Each row of a before or after table is a point. One or more steps were done to the points. Then noise was added and the rows were shuffled. The steps act on how far a point lies along the listed directions, d1 being the first. Name the steps. A step turns or swaps two directions, mirrors them in a line or flattens them onto one, adds a multiple of one to another, or multiplies one. Angles are multiples of 10 degrees, from the lower direction toward the higher: turns from -170 to 170, lines from 10 to 170 but not 90. Use the fewest steps. Two steps may share a direction if one is a turn and the other turns, adds or multiplies; they go together, in the order done. Otherwise the lowest direction goes first.

Directions:
(1): [-2.83  1.41 -1.17]
(2): [-0.90 -2.95 -1.37]
(3): [ 1.59  0.84 -2.85]
Before, 11 rows:
[[ 0.30 -0.52 -0.35]
 [-0.30  0.42 -0.52]
 [-0.06 -0.43  0.19]
 [ 0.41  0.14 -0.36]
 [ 0.35  0.08 -0.14]
 [-0.07  0.42 -0.12]
 [-0.27 -0.60  0.87]
 [ 0.91  0.17  0.81]
 [-0.13 -0.41 -0.13]
 [ 0.14  0.44 -0.06]
 [-0.02  0.00 -0.63]]
After:
[[ 0.01 -0.35  0.18]
 [ 0.81  0.69 -0.18]
 [-0.29 -0.08  0.35]
 [-0.13 -0.51  0.16]
 [ 0.71 -0.06  0.99]
 [-0.40  0.02  0.19]
 [ 0.16 -0.05 -0.43]
 [ 0.39  0.13 -0.26]
 [-0.37 -0.41 -0.30]
 [-0.72 -0.08 -0.11]
 [ 0.29 -0.52 -0.33]]
Steps: mirror d2 and d3 in the line at 30 degrees

Directions:
(1): [ 0.30 -3.86  2.64 -0.91 -1.65  0.59  0.09  1.47  2.48]
(2): [-0.14 -0.55 -4.17 -1.87 -0.69  0.01  1.89  2.91  0.66]
(3): [ 1.89 -1.34 -1.39  2.55  3.31 -1.09  0.16 -0.46  2.82]
Before, 10 rows:
[[-0.16  0.80 -0.11 -0.14 -0.02 -0.11 -0.16 -0.07 -0.66]
 [ 0.17 -0.25 -0.03  0.24 -0.09 -0.35  0.09  0.15  0.10]
 [ 0.22 -1.12 -0.21 -0.30 -0.18  0.15  0.37  0.48  1.15]
 [ 0.28 -0.14  0.26  0.30  0.29 -0.03 -0.48 -0.31  0.03]
 [ 0.34 -0.07 -0.29  0.67  0.80 -0.36 -0.13 -0.14  0.04]
 [-0.05 -0.02 -0.15  0.26  0.27  0.09 -0.18 -0.22 -0.05]
 [-0.07  0.05  0.38  0.59  0.24 -0.31 -0.17 -0.58  0.01]
 [ 0.02  0.39 -1.93 -0.47  0.07 -0.13  0.76  0.57  0.12]
 [ 0.20  0.04 -1.33 -0.23  0.20 -0.30  0.47  0.72  0.75]
 [ 0.12  0.49  0.25  0.45  0.68 -0.15 -0.31 -0.57 -0.03]]
After, 10 rows:
[[-0.16 -0.59  1.08 -0.59 -0.99  0.16 -0.12  0.42  0.59]
 [-0.20  0.07  0.05  0.02 -0.03  0.22 -0.19 -0.19 -0.28]
 [-0.02  0.39 -0.32 -0.14 -0.02  0.07 -0.29 -0.07 -0.53]
 [-0.32  0.25  0.49 -0.19 -0.40  0.07 -0.23 -0.04 -0.87]
 [-0.22  0.84  0.25 -0.02  0.16  0.02 -0.25 -0.44 -0.57]
 [ 0.29  0.10  0.52  0.50  0.51 -0.23 -0.37 -0.38  0.15]
 [ 0.03 -1.14  1.57 -0.24 -0.69  0.24 -0.15 -0.08  0.80]
 [-0.02 -0.04 -0.04 -0.02 -0.40 -0.26  0.08  0.24 -0.23]
 [-0.20 -0.55 -0.49 -0.96 -0.82  0.36  0.47  0.72  0.35]
 [-0.37  0.59 -0.17  0.18 -0.08 -0.21  0.01 -0.39 -0.54]]
Steps: swap d1 and d2; multiply d3 by -1

Directions:
(1): [-1.50  1.76  1.48 -0.07  3.31 -0.70 -2.87  1.64  4.60  1.51 -2.41 -0.09
 -0.91 -2.42 -0.60  1.22 -0.39  0.66]
(2): [ 1.90  0.01 -1.86  2.93 -3.18  0.04  1.24 -2.28  2.98 -1.30 -3.78 -2.37
 -1.01 -0.86  1.54 -0.27 -0.88  0.72]
(3): [ 0.73  1.76  1.25  2.03 -0.94 -3.08  2.08 -1.04  1.70  1.62  3.41 -0.86
 -0.51 -1.83 -2.97 -1.97  2.98 -0.48]
(4): [ 0.19 -1.47 -1.53  0.34 -1.17 -2.45  1.02  1.49  1.56 -3.36  1.30  2.65
  0.57 -1.14 -1.84  4.87 -1.01 -0.92]
(5): [ 1.01  3.76  2.85  1.89  0.37  1.17  0.34 -2.00  0.95 -1.46  1.50  3.68
 -1.51  2.51  0.88  0.08 -2.63  0.90]
Before (12 x 18):
[[-0.15  0.53  0.61 -0.39  0.57 -0.10  0.01 -0.06 -0.10  0.74  0.39 -0.03
  -0.23 -0.01 -0.28 -0.43  0.08  0.16]
 [-0.50  0.49  0.65 -0.28  0.10 -0.55  0.34  0.19 -0.63  0.76  1.79  0.39
  -0.09 -0.02 -1.26 -0.34  0.82 -0.21]
 [ 0.39  0.27  0.36  0.26 -0.17 -0.02  0.24 -0.24 -0.33  0.35  0.43 -0.10
  -0.01 -0.03 -0.10 -0.54  0.18  0.06]
 [-0.10  0.70  0.90  0.10  0.45 -0.72 -0.13 -0.05  0.73  0.37  0.85  0.17
  -0.34 -0.61 -0.70 -0.15  0.53 -0.18]
 [-0.54 -0.20 -0.42 -0.17  0.13  0.12 -0.76  0.37  0.49  0.08 -1.20 -0.72
  -0.13 -0.34  0.27  0.00  0.33  0.17]
 [-0.15  0.31  0.23  0.35 -0.43 -0.91  0.84 -0.26  0.80 -0.39  0.90  0.25
  -0.06 -0.12 -0.35  0.17  0.20 -0.23]
 [-0.01 -0.36 -0.31  0.24 -0.38  0.29 -0.17 -0.02  0.45 -0.08 -1.45 -0.62
   0.04 -0.39  0.73 -0.29  0.05  0.11]
 [-0.26  0.08 -0.52 -0.26  0.35 -0.34 -0.11  0.14  0.50  0.65 -0.32 -0.52
   0.22 -0.34 -0.26 -0.11  0.17 -0.11]
 [ 0.27 -0.61 -0.39 -0.43 -0.05  0.21  0.04 -0.14 -0.26 -0.08 -0.26 -0.03
   0.16  0.07 -0.11 -0.04  0.27  0.09]
 [-0.20  0.03 -0.17  0.10  0.42 -0.06 -0.46  0.14  0.63 -0.06 -1.10 -0.16
  -0.22 -0.23  0.33  0.13 -0.05  0.17]
 [ 0.47 -0.37 -0.72  0.31 -0.41  0.05  0.19 -0.44  0.50  0.36 -1.24 -1.39
  -0.08 -0.63  0.45 -0.17  0.25  0.00]
 [-0.17  0.53  0.54  0.16  0.24 -0.21  0.15 -0.32 -0.23  0.24  0.91  0.51
  -0.02  0.09 -0.56 -0.76  0.50 -0.21]]
After (12 x 18):
[[ 0.79  0.25 -0.47  0.81 -0.64  0.20  0.32 -0.89  0.91 -0.08 -1.24 -0.92
  -0.40 -0.34  0.60 -0.01 -0.22  0.14]
 [-0.13  0.48 -0.24 -0.03  0.33 -0.27 -0.07 -0.04  0.62  0.40 -0.14 -0.08
   0.07 -0.07 -0.19  0.00 -0.13 -0.03]
 [ 0.38  0.19  0.36  0.21 -0.14 -0.06  0.23 -0.18 -0.35  0.38  0.40 -0.20
   0.04 -0.06 -0.06 -0.53  0.22  0.00]
 [-0.21  0.05  0.04  0.24 -0.53 -0.96  0.79 -0.12  0.72 -0.21  0.71 -0.09
   0.05 -0.30 -0.39  0.14  0.44 -0.33]
 [-0.18  0.51  0.87 -0.05  0.47 -0.74 -0.21  0.11  0.61  0.48  0.88  0.04
  -0.28 -0.68 -0.75 -0.16  0.68 -0.30]
 [-0.65  0.51  0.75 -0.53  0.35 -0.53  0.23  0.42 -0.87  0.90  2.07  0.52
   0.01  0.04 -1.39 -0.33  0.91 -0.24]
 [-0.12  0.12 -0.16  0.24  0.34 -0.05 -0.37  0.04  0.77 -0.15 -1.14 -0.07
  -0.26 -0.22  0.40  0.12 -0.11  0.17]
 [ 0.22 -0.05 -0.16  0.59 -0.52  0.40 -0.05 -0.30  0.70 -0.41 -1.47 -0.40
  -0.14 -0.23  0.85 -0.24 -0.30  0.21]
 [-0.24  0.48  0.65 -0.56  0.69 -0.12 -0.02  0.00 -0.21  0.85  0.40 -0.06
  -0.20  0.01 -0.30 -0.49  0.15  0.14]
 [-0.36  0.32  0.38 -0.06  0.36 -0.24  0.05 -0.11 -0.40  0.40  0.95  0.32
   0.11  0.05 -0.62 -0.84  0.70 -0.22]
 [ 0.39 -0.37 -0.20 -0.27 -0.02  0.25  0.12 -0.29 -0.20 -0.24 -0.11  0.24
   0.06  0.22 -0.07  0.01  0.08  0.15]
 [-0.35  0.27 -0.10  0.23  0.12  0.21 -0.69  0.08  0.69 -0.24 -1.05 -0.23
  -0.30 -0.04  0.34  0.12 -0.05  0.26]]
Steps: multiply d2 by 1.3; flatten d4 and d5 onto the line at 170 degrees

Directions:
(1): [-1.89  3.86 -2.44 -0.80 -1.09 -3.10  2.17 -0.02  0.77 -3.20 -1.29 -2.31
  1.83  3.67  0.88 -1.87 -0.88 -1.78 -0.67 -1.56  0.16  2.82  0.92  0.89
 -2.92 -1.59 -0.09 -2.09  1.81 -1.70  1.26 -1.58]
(2): [-2.76 -1.02  1.39 -2.93  0.44 -0.67  0.12 -0.80  2.04 -0.78 -0.03 -2.64
 -1.61  1.27  2.07  1.29  1.41  2.05  2.04 -1.03  0.31 -0.74  3.28 -2.45
 -0.65  1.24  0.47 -1.87 -3.38  4.17 -2.47 -3.13]
(3): [ 1.08 -1.53 -3.45  4.50  0.83  1.45  3.22 -0.12  1.06 -3.77 -0.10 -0.70
 -1.03 -2.08 -4.10  0.51  0.73 -0.81  0.32 -1.19 -0.77 -0.45 -1.38 -0.66
  0.32  0.93  1.02 -2.01 -2.85  1.17  2.24 -2.82]
(4): [-1.28  2.19  0.71  0.96 -3.13 -1.65  2.44 -0.64 -1.22 -1.89  0.69 -2.05
  2.57 -1.97  3.25  0.12 -0.78  0.67 -0.86  1.18 -1.22 -2.29 -1.07  0.95
  4.69 -1.82  1.66  2.69 -0.68  3.67  1.61  0.49]
Before:
[[-0.06  0.24  0.25 -0.30  0.24 -0.72 -0.35 -0.13 -0.08  0.17 -0.08  0.15
   0.09  0.56 -0.07 -0.07 -0.01 -0.06  0.07 -0.13  0.02  0.28  0.41 -0.02
  -0.48 -0.07  0.05 -0.22  0.19 -0.17 -0.33  0.07]
 [-0.44  0.82  0.07 -0.50 -0.02 -0.56 -0.13 -0.08 -0.01 -0.12 -0.15 -0.20
   0.25  0.88  0.75 -0.22 -0.06 -0.33  0.18  0.07  0.24  0.44 -0.08  0.10
  -0.21 -0.06 -0.04  0.08  0.12 -0.31 -0.20  0.18]
 [ 0.72  0.61 -0.92  0.79 -0.30 -0.16  0.09  0.09 -0.81 -0.04 -0.15  0.96
   0.64 -0.18 -0.66 -0.76 -0.73 -0.90 -0.84  0.31 -0.09  0.81 -1.39  1.06
  -0.15 -0.89 -0.06  0.71  1.60 -1.86  1.04  1.26]
 [ 0.11  0.14  0.58 -0.24 -0.45  0.20 -0.29 -0.37 -0.28  0.33  0.23 -0.08
   0.31 -0.36  0.44 -0.08 -0.17  0.23  0.17  0.50  0.02 -0.26 -0.25  0.30
   0.39 -0.15  0.11  0.55 -0.13  0.45  0.04  0.29]
 [ 0.84 -0.87  0.05  0.26  0.68  0.57 -0.54  0.05  0.26  0.51  0.26  0.83
  -0.84 -0.55 -1.06  0.42  0.49 -0.30  0.08  0.07 -0.08 -0.06  0.01 -0.18
  -0.51  0.42 -0.38 -0.06 -0.42 -0.79 -0.16  0.11]
 [-0.37  0.99 -0.06 -0.37 -0.51 -0.88  0.49 -0.10  0.01 -0.19 -0.16 -0.26
   0.25  0.32  0.82 -0.22 -0.21 -0.02 -0.20 -0.26  0.02  0.31  0.18 -0.10
  -0.12 -0.06  0.06 -0.32 -0.05  0.37  0.15 -0.22]
 [ 0.42  0.84 -0.71  0.65 -0.52 -0.45  0.70  0.34 -0.48 -0.29  0.05  0.19
   0.62 -0.22 -0.24 -0.31 -0.46 -0.62 -0.40 -0.09 -0.37 -0.05 -0.86  0.79
   0.65 -0.40  0.09  0.52  0.62 -0.60  0.83  0.61]
 [-0.30  0.78  0.14 -0.28 -0.56 -0.61  0.56  0.12 -0.25 -0.58  0.03 -0.49
   0.66  0.19  0.69 -0.52 -0.15 -0.22 -0.51  0.12 -0.08  0.04  0.02  0.45
   0.40 -0.51  0.03  0.19  0.33  0.04  0.50  0.22]]
After, 8 rows:
[[-0.10 -0.71  0.53 -0.29  0.22  0.10 -0.05 -0.28  0.54 -0.04  0.39 -0.22
  -0.77 -0.61  0.05  0.77  0.71  0.33  0.42  0.04 -0.23 -0.67  0.63 -0.61
   0.20  0.39  0.04 -0.05 -1.39  0.92 -0.46 -0.57]
 [-0.62 -1.72 -0.28 -2.26  2.23  0.45 -1.50 -0.15  1.66  0.63 -0.65  0.24
  -2.42  2.21 -1.24  0.18  0.94  0.28  1.39 -1.33  1.01  1.79  1.99 -1.59
  -3.91  1.35 -0.80 -2.64 -0.66 -1.03 -2.06 -1.59]
 [ 0.49 -0.14  0.39 -0.19  0.02  0.50 -0.69 -0.22 -0.23  0.68  0.13  0.40
   0.01 -0.13 -0.20 -0.18 -0.14 -0.01  0.17  0.37  0.19  0.16 -0.29  0.28
  -0.31  0.06 -0.19  0.23  0.19 -0.40 -0.07  0.40]
 [-0.22  0.52  0.35 -0.17 -0.15 -0.94 -0.05 -0.22 -0.23 -0.06 -0.02 -0.11
   0.39  0.33  0.33 -0.05 -0.08  0.02 -0.02  0.00 -0.12 -0.01  0.29  0.08
   0.09 -0.27  0.25  0.07  0.09  0.30 -0.15  0.12]
 [ 0.22 -0.70 -0.63 -0.84  1.35  0.22 -0.61  0.43  0.87  0.50 -0.34  0.43
  -1.34  1.29 -1.35  0.06  0.44 -0.29  0.75 -1.09  0.39  0.96  0.81 -0.57
  -2.13  1.02 -0.65 -1.60 -0.13 -1.22 -0.88 -0.72]
 [-0.33  0.89  0.03 -0.39 -0.08 -0.55 -0.09 -0.06 -0.09 -0.13 -0.14 -0.13
   0.36  0.80  0.70 -0.27 -0.13 -0.39  0.10  0.12  0.21  0.43 -0.22  0.23
  -0.11 -0.12 -0.03  0.19  0.25 -0.40 -0.08  0.29]
 [ 0.15  1.12 -0.31  0.12 -0.52 -0.74  0.43  0.05 -0.33 -0.02 -0.18  0.25
   0.48  0.14  0.41 -0.42 -0.45 -0.37 -0.56 -0.11 -0.01  0.49 -0.36  0.30
  -0.11 -0.21 -0.06 -0.05  0.53 -0.44  0.56  0.31]
 [ 0.18  0.23 -0.11 -0.41  0.29 -0.11 -0.12  0.33 -0.01 -0.01 -0.14  0.19
   0.01  0.67 -0.29 -0.61  0.01 -0.48 -0.37 -0.15  0.23  0.69  0.19  0.31
  -0.88 -0.07 -0.45 -0.46  0.68 -1.17  0.15  0.21]]
Steps: multiply d2 by 2; turn d2 and d4 by 120 degrees
